Each row is a point. Each table stands for the endless flat space through its points: a line for two points, a plane for three, and so on. Write the one point that lies in both, or say that there is none.

First, 2 rows:
[[ 0.88  0.66 -1.38]
 [ 0.73  0.52 -1.31]]
Second:
[[ 1.48 -0.91 -2.29]
 [ 0.28  0.81 -0.89]]
They share: [ 0.58  0.38 -1.24]

First:
[[ 1.03  0.75 -1.99 -0.09 -0.18  2.17]
 [ 2.18  0.75 -0.34 -0.94  0.37  0.07]]
Second (3 x 6):
[[ 2.66  0.93 -2.62  0.68  1.06  2.23]
 [ 1.41  1.13 -1.99  0.43 -0.74  2.19]
 [ 1.88  0.81 -1.76 -0.06  0.38  1.63]]
They share: [ 1.49  0.75 -1.33 -0.43  0.04  1.33]

First:
[[ 2.12  1.21  0.08 -1.30  1.17  0.02  1.15  1.28  0.99]
 [ 2.60  1.55  0.02  0.06 -0.79  0.78  0.47  0.04  1.97]
 [ 2.29  1.20  0.19  0.20 -0.85  1.43  0.65 -0.57  1.63]
 [ 1.30  0.80  0.52 -0.68  0.48  1.90  1.09 -0.32  0.71]]
Second:
[[ 0.04  2.31  0.86 -0.21 -0.71  0.43  2.31  1.31  1.36]
 [ 1.44  2.75  1.62  0.57  0.45 -1.11  0.99 -0.95  2.42]
 [ 1.32  1.09  0.50 -1.35  1.71  1.63  0.41  2.35  1.00]
 [-0.28  1.93  1.42  0.51  0.11  1.01  2.37  2.13  1.02]]
They share: no point

First (3 x 12):
[[-2.06  0.08 -2.52  0.30 -0.39  2.41 -1.64 -1.11 -2.89  1.68  0.19  0.89]
 [-2.10  0.04 -2.16 -0.15 -0.19  1.63 -1.31 -1.08 -2.42  1.16 -0.32  1.06]
 [-1.28 -0.50 -2.18  0.12  0.39  1.69 -1.74 -0.63 -2.43  1.36 -0.53  0.35]]
Second (4 x 12):
[[-0.71  0.19 -2.15 -1.65 -0.49  1.06 -1.33 -1.99 -1.28  0.87 -1.71  0.50]
 [-2.46 -0.42 -1.85 -2.22 -0.75  1.30 -1.32 -3.25 -1.68 -0.05 -2.39 -0.30]
 [-1.14 -0.11 -1.96 -1.99 -0.77  1.37 -1.55 -2.42 -1.16  0.52 -1.88  0.10]
 [ 0.53  1.32 -3.04 -1.28 -0.11  0.57 -0.74 -1.96 -1.52  1.86 -2.06  0.92]]
They share: no point

First, 5 rows:
[[-0.83 -0.89 -2.18  0.90 -1.34 -0.68 -0.13 -1.63 -2.38  0.45 -1.47 -0.74
   0.05  1.90  0.70  0.20 -0.82 -0.21]
 [-0.99 -0.50 -2.52  1.03 -1.36 -0.19 -0.17 -1.51 -2.49  0.33 -1.53 -1.18
   0.63  1.34  0.53  0.61 -0.47  0.04]
 [ 0.17  0.64 -0.58  1.00 -0.37  0.31 -0.54 -0.75 -0.17  0.74 -1.82 -0.12
   0.40 -0.51  0.05 -0.73 -1.36  1.00]
 [-1.28 -0.36 -1.80 -0.15 -1.58  0.76 -0.08 -3.49 -1.47  0.03 -2.33 -0.84
   0.74  0.93  0.64  0.69 -0.14 -0.99]
 [-0.83 -0.06 -2.58  1.05 -0.47  1.36  0.76 -2.80 -1.77 -0.21 -2.57 -1.17
   1.55 -0.21  0.85  1.32 -0.26 -1.05]]
Second:
[[-1.51  0.26 -0.92 -0.09  0.80 -2.05 -0.36 -0.88 -1.98 -0.09 -0.56  0.20
  -0.55  2.13  0.31  0.06 -0.91  0.41]
 [-1.33 -0.12 -1.15  0.23  0.16 -1.39 -0.24 -0.09 -1.58  0.29 -1.38  0.66
  -1.51  1.93 -0.35 -0.19 -1.45 -1.76]
 [ 1.58 -2.15 -1.80  2.51 -1.37  0.22  0.19 -1.18 -0.41  1.28 -3.09  0.36
   0.04  0.47  0.83 -1.72 -2.79 -0.39]
 [ 0.09 -1.02 -1.45  1.31 -0.34 -0.73  0.02 -0.87 -1.04  0.63 -2.00  0.30
  -0.41  1.33  0.41 -0.93 -1.89 -0.38]]
They share: no point

First (2 x 24):
[[ 0.74  1.39  1.25 -2.42  0.53  2.95  1.17 -2.66  0.98  2.39  0.11  1.79
  -1.83  0.21 -0.84 -0.85 -1.72  1.75  0.79 -0.13 -0.78 -0.92 -0.09 -1.76]
 [ 1.09  0.59  0.55 -1.02 -0.72  0.75  0.37 -0.96  0.28  1.09  1.21  0.59
  -0.43  2.16 -2.14 -0.55 -1.47  0.20  0.49  1.62 -0.88 -1.17  0.66  0.39]]
Second (2 x 24):
[[ 0.09  0.49  1.17 -1.46 -0.12  1.37 -0.13 -1.62  0.74  2.25  0.65  1.41
  -0.75  1.40 -1.26 -1.11 -1.91  0.58 -0.15  1.74 -1.72 -0.67  0.26 -0.79]
 [ 2.24  1.54  0.32 -1.76 -0.37  2.02  1.92 -1.67  0.29  0.65  0.95  0.56
  -1.35  1.35 -2.16 -0.01 -1.06  1.18  1.75 -0.31  0.48 -1.67  0.51  0.01]]
They share: [ 0.95  0.91  0.83 -1.58 -0.22  1.63  0.69 -1.64  0.56  1.61  0.77  1.07
 -0.99  1.38 -1.62 -0.67 -1.57  0.82  0.61  0.92 -0.84 -1.07  0.36 -0.47]

First:
[[-0.17  3.26  0.22  0.32 -2.25 -0.01 -2.59  1.23  1.90 -0.53 -0.88  0.59
  -1.09  0.76 -2.73 -2.06 -2.74  0.83  1.09  0.34  0.01 -2.18 -1.50  3.21]
 [-1.48  0.28 -1.75 -0.35 -1.06  2.27  0.28  1.12  0.19  0.22  1.85 -0.16
   1.50  1.79 -0.48 -1.56 -0.47  0.48 -0.63  1.19 -1.77  0.47 -3.24  1.59]
 [-0.66  1.81 -0.70 -0.21 -1.40  0.96 -1.30  1.13  1.02 -0.41  0.38  0.41
   0.05  1.17 -1.50 -1.53 -1.32  0.64  0.30  0.44 -0.69 -0.89 -2.16  2.04]
 [-1.41  0.72 -1.90  0.94 -1.61  0.51 -0.81  1.23  2.18 -0.29  0.10 -0.69
   0.33  0.38 -1.91 -2.22 -1.78  2.25  0.47  1.08 -0.65  0.50 -1.94  3.43]]
Second:
[[-0.36  0.90 -0.59  0.25 -1.27  0.72 -1.59  1.82  1.37 -0.96 -0.26  0.66
  -0.21  1.03 -1.78 -1.78 -0.21  1.27 -0.10  0.20 -0.80 -0.18 -2.54  1.79]
 [ 0.81  2.76 -1.98 -1.24  0.62  0.67 -1.74  0.19  1.55 -1.95 -0.43 -0.42
  -0.35  1.72 -1.60 -0.75 -1.93  2.89  0.47  0.86 -0.18  0.92 -1.29  0.22]
 [-1.05  1.08 -1.95 -0.25 -1.09 -1.21 -0.60  1.06  1.58 -1.37  0.48 -0.34
  -0.39  0.38  0.61 -0.54 -1.91 -0.01 -0.21 -1.45  0.35 -1.24  1.14  1.31]
 [-0.42  1.72 -2.59  0.67  0.79 -0.08 -2.06  1.49  1.45 -0.38  1.64  0.01
   0.12 -0.35 -0.84 -1.08  1.03  1.69  0.92 -0.04  0.22  0.81 -0.49  0.93]
 [-0.36  0.70 -0.68  0.92 -0.74  0.78 -2.07  2.21  1.18 -0.52  0.57  1.18
  -0.09  0.19 -2.23 -2.09  1.37  1.57  0.48  0.51 -0.45  0.30 -2.83  2.12]]
They share: no point

First, 2 rows:
[[-1.44  1.10  1.79 -0.81 -0.23 -0.49 -0.82  0.13 -0.16 -1.42 -1.41  2.04
  -1.61  1.15  2.53  0.28 -0.75  2.05 -0.56  1.40  0.99  1.50 -1.00 -0.82]
 [-1.59  1.00  1.14 -1.66 -1.58  1.06 -0.37  2.23  0.04  0.13 -0.86  0.99
  -0.46  0.15  0.93 -1.77 -1.20  0.60  0.59  0.20 -0.96  0.30 -1.55 -1.07]]
Second (3 x 24):
[[-1.41  1.88  2.16 -0.50 -0.90 -0.70 -0.29  2.15 -1.54  0.05 -1.14  0.49
  -1.50  1.15  1.31 -1.81 -0.90  1.40 -0.45  1.78 -0.40 -0.14 -2.15 -0.39]
 [-2.00  0.55  0.66 -1.72 -1.35  1.23 -1.06  1.01  1.06 -1.07 -1.19  2.08
  -0.24  0.26  1.62 -0.17 -0.98  1.00  0.45 -0.02  0.12  1.45 -0.93 -1.47]
 [-2.70  1.25  0.70 -0.88 -1.69  0.53 -1.56  1.77  0.26 -1.15 -1.53  1.58
  -0.04  0.88  1.20 -0.33 -0.66  1.08 -0.07  0.78  0.28  0.95 -1.77 -1.31]]
They share: [-1.53  1.04  1.40 -1.32 -1.04  0.44 -0.55  1.39 -0.04 -0.49 -1.08  1.41
 -0.92  0.55  1.57 -0.95 -1.02  1.18  0.13  0.68 -0.18  0.78 -1.33 -0.97]

First (5 x 24):
[[ 0.30  1.27  0.68 -2.81  0.28 -0.52  0.52 -0.93 -1.22  1.77 -1.75 -1.33
  -2.41 -0.25 -1.66 -1.16  1.89 -0.61 -2.24 -1.21  1.23 -1.74 -0.21 -0.67]
 [-1.97  0.54 -0.20 -2.37 -0.70 -2.70  0.26  1.84 -0.94  1.35  1.37 -1.55
   1.11  1.18 -1.16 -0.43 -0.40  1.13  0.77  2.65  1.09 -2.12 -1.73  0.64]
 [ 0.51  1.10  1.18 -2.42 -0.81  0.49  0.98  0.26 -1.72  1.19 -0.91 -1.37
  -2.17 -0.60 -1.42 -1.28  1.95  0.27 -2.39 -1.31  1.29 -1.87 -0.72 -1.11]
 [ 0.00  1.06  0.74 -1.47 -2.23  0.21  0.38  2.17 -1.31  1.36  1.43 -1.97
  -0.68 -0.10 -1.80 -0.82  1.37  0.55 -1.50 -0.03  1.89 -2.75 -1.07 -0.84]
 [-0.01  1.19 -1.71 -0.51 -1.00 -1.23 -1.39 -0.14  1.08  2.06  0.41 -1.40
  -1.42  2.28 -0.97 -0.28  0.23 -0.99  0.34  0.14  0.80 -1.16  0.25 -0.97]]
Second, 5 rows:
[[-0.42  0.82 -0.47 -1.03 -1.89 -1.63  0.28  1.27 -0.21  1.27 -1.24 -0.01
  -2.14  1.87 -0.57  0.09  0.23  0.11 -0.80 -0.61  2.35 -2.22 -0.57 -1.41]
 [ 1.54  0.34 -2.20 -1.21 -2.31  0.05 -0.97 -0.09  0.49  0.65 -1.02  0.56
  -2.29  0.26 -0.88  0.68 -0.92 -0.19 -1.70 -0.03  1.40 -2.44  1.68 -1.08]
 [ 0.93  1.87 -2.46 -2.53  0.24  0.07 -2.08  1.19 -2.20  1.85 -0.07 -1.80
  -1.70 -0.34 -1.77 -1.03 -0.67  2.63 -1.95  0.43  1.36 -0.59  1.54  0.21]
 [-1.50 -1.03 -1.22 -1.73 -0.29 -2.11  0.61  1.19 -0.40  0.11  0.91 -1.45
   0.32  0.76  0.87 -1.59  0.69  0.23 -0.99 -0.92  0.83 -3.07 -1.03  0.15]
 [ 1.52  3.13 -0.98 -2.05 -0.99  0.81 -1.81  0.55 -1.80  3.35 -0.53 -1.55
  -2.64  0.80 -3.41  0.29 -0.63  2.39 -1.03  1.82  1.53  0.33  0.95 -1.29]]
They share: no point

First:
[[ 1.57  0.03  1.16  0.57 -1.05  0.99 -0.58  1.25  1.93  0.67 -0.56  2.44
   2.50 -1.82 -1.03 -0.97 -0.12  1.29  1.48  1.31  0.85  0.51 -0.90  0.94]
 [ 1.20 -0.08  0.84  0.58 -0.88  0.88 -0.40  1.15  1.71  0.87 -0.43  2.04
   2.12 -1.55 -0.59 -0.70  0.24  1.09  1.49  1.10  0.59  0.27 -1.01  0.73]]
Second, 5 rows:
[[ 1.18  1.68 -1.81  1.41 -1.74 -0.87  0.71  0.32  2.98  1.42 -1.40  2.29
   1.90 -1.46  0.77  1.04  0.54  0.90  2.02  0.35  0.79  0.84 -0.39 -1.52]
 [ 0.96 -0.50  1.26 -0.06 -0.86  1.78 -0.02  1.73  0.37  0.59 -0.33  1.40
   1.94 -0.81 -0.05 -0.78  1.52  0.19  1.59  1.26 -1.13  0.43 -2.21  1.77]
 [ 0.63  0.07  1.80 -0.50 -0.29  3.01  0.25  1.47  1.32  2.59 -0.97  1.99
   1.80 -1.21 -1.35 -0.41  0.36  2.83 -0.39  0.25 -0.43  0.06 -1.85  1.67]
 [ 0.28  0.38  0.06  0.41 -0.75  0.88  1.07  0.58  3.07  1.91 -0.48  1.04
   1.07 -0.56  0.37  0.56  0.57  1.98  0.74 -0.38  0.35 -0.39 -0.55 -0.66]
 [ 0.25 -1.23  1.81 -0.29 -0.19  2.16  0.12  1.56  0.69  0.98  0.34  0.56
   1.22 -0.36 -0.01 -0.83  1.40  0.76  1.02  0.70 -0.91 -0.53 -1.91  1.64]]
They share: [ 0.46 -0.30  0.20  0.60 -0.54  0.66 -0.04  0.95  1.27  1.27 -0.17  1.24
  1.36 -1.01  0.29 -0.16  0.96  0.69  1.51  0.68  0.07 -0.21 -1.23  0.31]

First, 3 rows:
[[ 1.11 -1.00 -0.91  2.94  0.75  0.49  0.22  0.06 -0.78  1.68  0.94  0.11
  -1.85 -1.74  1.81  0.56  0.35  2.30  1.81 -0.89 -2.08  0.64  1.17  0.22]
 [ 0.91 -0.81 -1.20  3.34  1.02  0.62 -0.17  0.05 -0.68  1.61  1.09  0.53
  -1.72 -1.42  1.80  0.44  0.10  2.63  2.17 -1.22 -2.33  0.57  1.55  0.59]
 [ 1.99 -1.85  0.09  1.12 -0.07 -0.10  1.76 -0.18 -1.36  1.74  0.10 -1.58
  -1.95 -2.67  1.65  0.61  1.28  0.67  0.29  0.08 -0.67  1.12 -0.02 -1.16]]
Second, 4 rows:
[[ 1.31 -1.49 -1.76  1.97  1.93  1.19  0.80  0.32 -1.73  2.03 -0.85 -1.82
  -1.22 -0.99  1.00  0.37  0.62  1.31  1.43 -0.25 -0.18  0.69  2.37  1.09]
 [ 1.12 -1.80 -2.08  2.21  1.29  2.19  1.17 -0.46 -1.64  2.66 -0.71 -2.21
  -1.59 -1.29  1.30  0.31  1.51  0.90  1.77 -0.10 -0.37  1.68  1.76 -0.30]
 [ 2.10 -1.68  0.37  1.82  0.86 -0.46  1.64  0.44 -1.50  0.24  0.64 -0.03
  -1.50 -2.75  2.61  0.35  0.61  1.25 -0.17 -1.59 -1.25  1.28  1.95 -0.17]
 [ 1.97 -1.30  0.58  1.95 -0.27 -1.21  1.48 -0.47 -1.37 -0.35  1.22  0.69
  -1.74 -3.20  2.56 -0.32  0.19  1.48 -0.59 -1.94 -1.23  1.31  0.68 -0.70]]
They share: no point

First, 3 rows:
[[-1.48 -1.28 -0.85  0.51 -2.22 -1.50 -0.59 -1.39 -0.67 -1.43 -1.31 -0.99
  -1.02 -0.61 -0.25 -0.94  0.75 -1.00  0.95 -1.05  1.10 -0.06 -1.53  1.08]
 [-2.62 -1.04 -1.09 -0.19 -0.40  0.10  0.51 -2.09 -0.45 -0.73 -2.01  0.09
   0.16 -0.15  0.89 -1.80  0.19  1.16 -0.43 -0.35  1.54  0.70 -2.27  1.00]
 [-2.74  0.16 -2.29 -1.11 -1.00 -1.26 -0.49 -3.09 -0.65 -0.53 -2.53 -0.23
   0.28 -0.35  2.05 -3.44 -0.69 -0.44 -1.11  1.37  0.42  1.66 -3.83  1.48]]
Second, 3 rows:
[[-0.95 -1.54  0.57  0.94 -2.02  0.06 -0.47 -2.68 -2.05 -0.31 -1.94 -1.38
  -0.37  0.28 -0.21 -1.99 -0.77 -1.06 -0.35 -0.99  1.07  1.35 -1.40  1.67]
 [-2.89 -1.03 -2.16  0.45 -1.54 -1.73  0.44  0.02  0.50 -3.11 -0.72  0.32
  -1.31 -0.96 -0.27 -0.11  1.77  0.96  2.06 -1.81  0.91 -1.12 -2.18  0.60]
 [-0.72 -0.86 -0.49  1.87 -1.12  0.38  1.13 -2.25 -1.37 -0.97 -0.97 -0.53
  -0.73  0.08 -0.28 -1.95 -0.30 -1.14  0.45 -1.21  0.26  0.31 -1.46  1.64]]
They share: no point

First:
[[ 1.58 -0.07  0.11  1.19 -1.91  0.84  0.69  1.21  0.08 -1.14 -0.56  4.11
  -2.34  0.31 -0.57 -1.65  0.49  1.60  0.59  2.35 -0.57 -1.77 -0.96  0.25]
 [ 0.66 -0.20  0.28  0.39  0.83  1.00  0.75  3.22  2.86  0.78 -3.88 -0.20
   0.09 -3.52  1.27 -1.69 -0.01 -1.07 -0.19  0.12  0.44 -1.87 -1.44 -0.77]
 [ 2.52  1.14  0.62  1.97 -0.65  0.30  1.43  0.20  0.98 -0.89  0.32  2.92
  -1.00  1.11 -1.52 -1.53  0.50  0.26  0.11  1.88 -0.18 -0.70 -0.97 -0.03]
 [ 2.22  1.19  0.57  1.03  0.93  1.16  2.65  0.27  1.80 -0.76 -0.40  0.85
   0.70  0.19 -0.71 -0.05  0.47 -0.60 -0.97  0.37  0.49 -0.31 -0.86 -0.67]]
Second:
[[-0.79 -0.29 -0.39  1.99 -1.40  0.69  2.17  1.99  0.22  0.45  0.18  0.05
  -1.28  0.25  0.23 -2.28 -0.31 -1.36  0.81  1.48  0.35 -0.13 -0.43 -1.25]
 [ 3.98  1.33  1.72  0.31  0.86  1.76 -0.27  0.75  2.18 -0.16 -2.11  2.22
   1.45 -1.11  0.27 -0.44  0.71  1.30  1.09  1.99  0.23 -1.83 -1.09  1.21]
 [ 1.14  0.24 -0.20  1.59 -1.76  2.28  1.53  1.19  0.60 -1.11 -1.50  0.27
  -0.49 -0.03  1.20 -1.45 -0.48 -0.12 -0.33  1.60  0.27  0.17 -1.40  0.48]
 [ 1.93  0.80 -0.40  1.56 -0.22  1.76  1.02  1.05  2.17 -1.93 -2.80  1.81
  -0.55 -1.25  0.67 -0.43 -0.54  0.44 -1.71  0.01  0.36 -1.38 -2.13  0.30]
 [ 0.91 -1.46  0.51  1.87 -1.88  1.58  2.59  1.18  0.79 -0.28 -1.53 -0.25
  -2.41 -0.57  0.39 -3.51 -0.32 -0.76 -0.15  2.34  0.07  0.80 -0.86  0.17]
 [ 3.11  0.86  1.55 -1.84 -1.48 -0.01  2.08  3.07  0.93  0.84 -2.17  1.31
   0.06 -1.08 -1.14 -2.65  3.24 -1.09 -0.23  2.83 -1.94  0.27 -0.98 -0.93]
 [ 2.00  0.19  0.72  1.88  1.48  0.63  0.68  0.84  2.90 -0.30 -1.95  2.38
  -0.84 -1.74 -0.38 -1.10 -0.39  0.47  0.11  0.40  0.76 -2.48 -1.09 -0.15]]
They share: [ 1.59  0.43  0.40  1.08 -0.01  0.79  1.23  1.57  1.72 -0.24 -1.60  1.54
 -0.51 -1.00 -0.14 -1.39  0.29 -0.20 -0.10  1.02  0.11 -1.27 -1.14 -0.38]

First, 3 rows:
[[ 1.29  0.21 -1.22 -0.14  0.53 -1.16  2.04  0.49  0.61 -1.06 -0.70 -0.24
   1.73  0.77 -0.18 -0.32  0.46 -1.46  1.36 -0.57  0.25  1.43  1.19 -0.75]
 [ 1.47  0.39 -0.64 -0.51  0.75 -1.07  1.39 -0.07  0.45 -1.12 -0.32 -0.06
   1.61  1.11  0.35 -0.39  0.15 -1.18  0.57 -1.21  0.66  1.17  1.10 -1.13]
 [ 1.67  0.49  0.18 -0.82  0.97 -0.85  0.39 -0.88 -0.01 -1.19  0.39  0.19
   1.23  1.80  1.02 -0.49 -0.51 -0.53 -0.66 -2.14  1.06  0.70  1.15 -1.88]]
Second, 4 rows:
[[ 2.37  1.32  0.78  0.21  0.85  0.44  3.23 -1.40 -0.67 -0.96 -0.36 -1.11
  -0.16  0.18  0.18 -0.04  0.70 -2.58 -0.15 -1.29  0.27  2.24  2.07 -2.44]
 [ 1.58  0.15 -0.89  1.81  1.46 -1.21  1.62 -0.65  0.70 -0.98  0.92 -0.05
   0.04 -0.83 -1.65 -1.44 -0.07 -1.04  2.00 -1.01  1.54  2.97  0.75 -0.54]
 [ 0.03  0.50 -1.80  0.93  2.98 -1.96  0.25  0.50 -0.79 -2.70 -1.47 -0.30
   1.71 -0.33  0.73 -1.55  2.08 -0.49  0.12 -0.12  1.84  1.38 -0.58 -1.17]
 [ 0.39 -0.63 -2.22 -1.32 -0.08 -1.93  0.65  1.84  0.65 -1.29 -1.20  0.36
   3.38  2.79  0.81  0.02 -0.05 -0.12  0.93 -0.45 -0.45 -0.46  1.08 -0.61]]
They share: [ 1.31  0.13 -0.98 -0.08  0.53 -1.03  1.69  0.24  0.31 -1.07 -0.37 -0.17
  1.47  1.12 -0.04 -0.35  0.11 -1.09  0.92 -0.86  0.24  1.22  1.33 -1.12]

First (3 x 24):
[[-0.34 -1.64 -0.23  0.57 -2.03 -1.75 -1.22  3.41 -0.24 -1.97 -1.92 -2.55
  -1.33  2.34 -0.72  1.90 -1.00  0.26  0.07 -0.33  2.56 -1.01  2.46  1.27]
 [-0.30 -1.73 -0.57  0.19 -1.80 -2.13 -1.34  3.18 -0.55 -1.54 -1.50 -2.43
  -1.36  2.14 -1.08  1.64 -0.73  0.70 -0.18 -0.21  2.28 -1.13  2.14  1.60]
 [-2.78 -1.07 -0.91 -1.21 -1.06 -1.37  0.22  0.28  0.79  0.78  0.78  0.33
   0.20 -0.70 -0.06  0.84  2.93  0.42 -0.46 -0.03  0.62  0.61 -0.70  1.30]]
Second, 5 rows:
[[-2.12  0.06 -2.34  1.51 -2.93 -2.23  1.22  3.09  1.55  0.06 -0.79 -1.80
  -0.60  0.52 -1.94  1.96 -1.02 -0.96 -1.49 -1.89  1.33  1.96 -0.77  3.02]
 [-1.32 -2.07 -0.73 -3.31 -2.08 -2.47 -1.31  2.05  0.84  1.63 -0.39 -0.47
  -1.51  0.48  1.62  2.27  0.98  1.17  1.06  0.58  1.34 -2.24  1.66  2.06]
 [-1.96 -0.39 -1.40 -0.90 -2.46 -2.25  0.62  2.00  1.82  1.35 -1.21 -1.16
  -0.47 -0.02 -0.33  2.28 -0.23 -0.31 -0.13 -1.14  1.13  0.41 -0.49  2.95]
 [-1.39 -2.30 -1.10  0.37 -2.14 -1.05 -0.84  1.98 -0.69  0.00 -0.72 -2.52
  -1.22 -0.13 -2.12  2.15  0.16 -0.33 -0.01 -0.29  0.06 -0.54  1.81  1.23]
 [-1.51 -0.57 -1.13  1.73 -0.83 -1.81  0.23  1.40  0.78 -0.45 -0.72 -1.43
   0.81  0.23 -1.86  0.42  0.42 -0.18 -1.38 -1.72  1.31  1.16 -0.80  1.97]]
They share: no point

First:
[[-0.32  0.22  0.72  1.22 -1.64  0.42  1.75 -1.54  1.05 -1.47  0.95 -2.32
   0.14  4.31  2.14 -0.93  1.00 -1.06  1.77  0.44  0.76 -1.15 -0.46 -0.46]
 [ 1.78 -1.94  2.90  0.59  0.36  0.61  1.07 -2.91 -0.93 -2.43 -0.38 -0.48
   1.63  1.90  1.01  0.22 -0.38 -0.04  4.26  0.57  1.04  1.14  0.51 -2.57]
 [-1.78  2.06 -0.60  0.59 -1.66  0.94 -0.11 -0.01  1.62 -0.32 -1.20 -0.44
  -0.31  2.13  1.61 -0.96  0.39 -2.09 -0.20 -1.31  1.25 -2.92  0.87 -0.99]
 [-0.53  0.10  1.60 -0.68  0.77  1.75  0.15 -0.76  0.27 -0.15 -2.35  1.48
   0.51 -0.62  0.33  0.15 -1.31 -0.08  1.52 -1.74  2.92 -0.97  3.12 -2.73]
 [-1.31 -0.23  2.02 -0.74  0.23  1.93  2.61 -0.58  1.35 -0.12  0.47 -0.77
  -0.06  1.51  1.20 -0.12 -0.80  1.09  1.13 -1.08  3.40 -0.79  2.76 -1.02]]
Second, 6 rows:
[[-1.67  0.14  1.67  0.93  0.14  1.47 -1.52  1.40  0.81 -1.86  0.53 -1.26
   1.40  5.05  0.00  0.97  0.41 -0.18  1.77 -1.04  1.84 -3.00  0.01 -2.96]
 [-3.16  2.49 -0.09  1.85 -0.96  1.30 -1.91 -2.04  0.21 -0.87 -1.91 -2.69
  -1.34  2.07  0.15 -1.46  3.14 -0.83  2.27 -2.59 -0.14 -1.85  0.47 -3.06]
 [-0.29 -0.93  2.43 -1.27 -1.46  2.14  2.02 -2.20  1.62 -0.57  0.46 -0.63
  -0.89  1.07  2.79  0.44 -0.64 -1.90  0.29  0.87  1.31 -0.93  0.48 -0.54]
 [ 0.19  0.24  1.95 -0.46 -0.56  1.24  2.65  1.34  0.87 -2.40 -0.47  1.05
   3.22  1.76  2.22  0.80 -2.53  1.16  1.16 -0.15  3.89 -0.06  2.22 -0.93]
 [-1.27 -0.13  1.71 -1.62 -2.79  2.20  2.31 -2.98  2.85 -0.45  0.40 -1.46
  -1.56 -0.72  3.67  0.45  0.23 -1.13  1.05  1.17  1.19  0.22  0.86 -1.66]
 [-1.90  2.62  0.04  1.12 -0.64  1.66  0.83 -1.46 -0.35 -0.92 -3.13 -0.57
   0.36  0.62  1.47 -1.91  1.34  0.12  1.85 -2.33  1.08 -0.48  1.68 -2.11]]
They share: no point

First (6 x 24):
[[-1.83  2.63  0.80 -2.06 -0.88  1.26 -2.06 -0.02 -2.62  0.45  0.24  0.26
  -1.62  1.29 -2.34 -4.15 -2.45  2.45  0.15  0.55 -0.21  0.31 -1.73 -1.10]
 [-0.69  2.49 -1.44 -1.12  0.68  2.04  0.16 -1.48 -0.10  2.37 -1.08  0.48
  -0.22  1.25 -1.70 -2.11  0.71  0.37  1.07  1.09 -0.75  0.95  0.13 -2.18]
 [-2.44  1.08  0.30 -2.68 -1.09  1.55 -1.75  0.23 -1.84  1.55 -0.17  2.00
  -0.10  1.90 -1.63 -2.36 -0.11  3.09  0.34 -0.26  0.86 -0.14 -0.37 -1.01]
 [-2.65  1.53 -0.15 -1.55 -2.32 -0.13 -2.06 -1.43 -2.48  0.85  1.30 -0.76
  -2.26  0.14 -5.09 -4.75 -1.28  2.17 -1.48  0.39 -1.58 -0.50 -0.86 -2.70]
 [-1.15  2.25  2.01 -1.20 -0.39  0.95 -1.06  1.47 -2.54  0.19  1.03  1.41
  -0.04  1.51 -0.68 -2.52 -1.36  1.37 -0.43  0.33 -0.82  0.49 -1.83 -1.25]
 [-1.98  1.61  1.49 -0.81 -0.94  1.45 -1.09  1.14 -2.54  0.06 -0.32  1.49
   0.74  1.39 -0.23 -1.55 -1.06  1.36  0.66 -0.15  0.24  0.58 -1.51 -1.22]]
Second, 2 rows:
[[-2.02  1.59  0.69 -1.62 -0.32  1.63 -0.44 -0.45 -1.08  2.09  0.27  1.16
   0.49  2.29 -0.67 -1.27  0.06  1.67  1.13 -0.16 -0.82  0.04  0.12 -2.55]
 [-1.34  1.71 -0.47 -0.62 -0.56  1.39 -0.48 -0.01 -1.08  1.73 -1.01  1.56
   0.17  0.61 -1.47 -1.71  1.78  0.87 -0.51  0.68  0.18  0.92 -0.68 -1.47]]
They share: no point
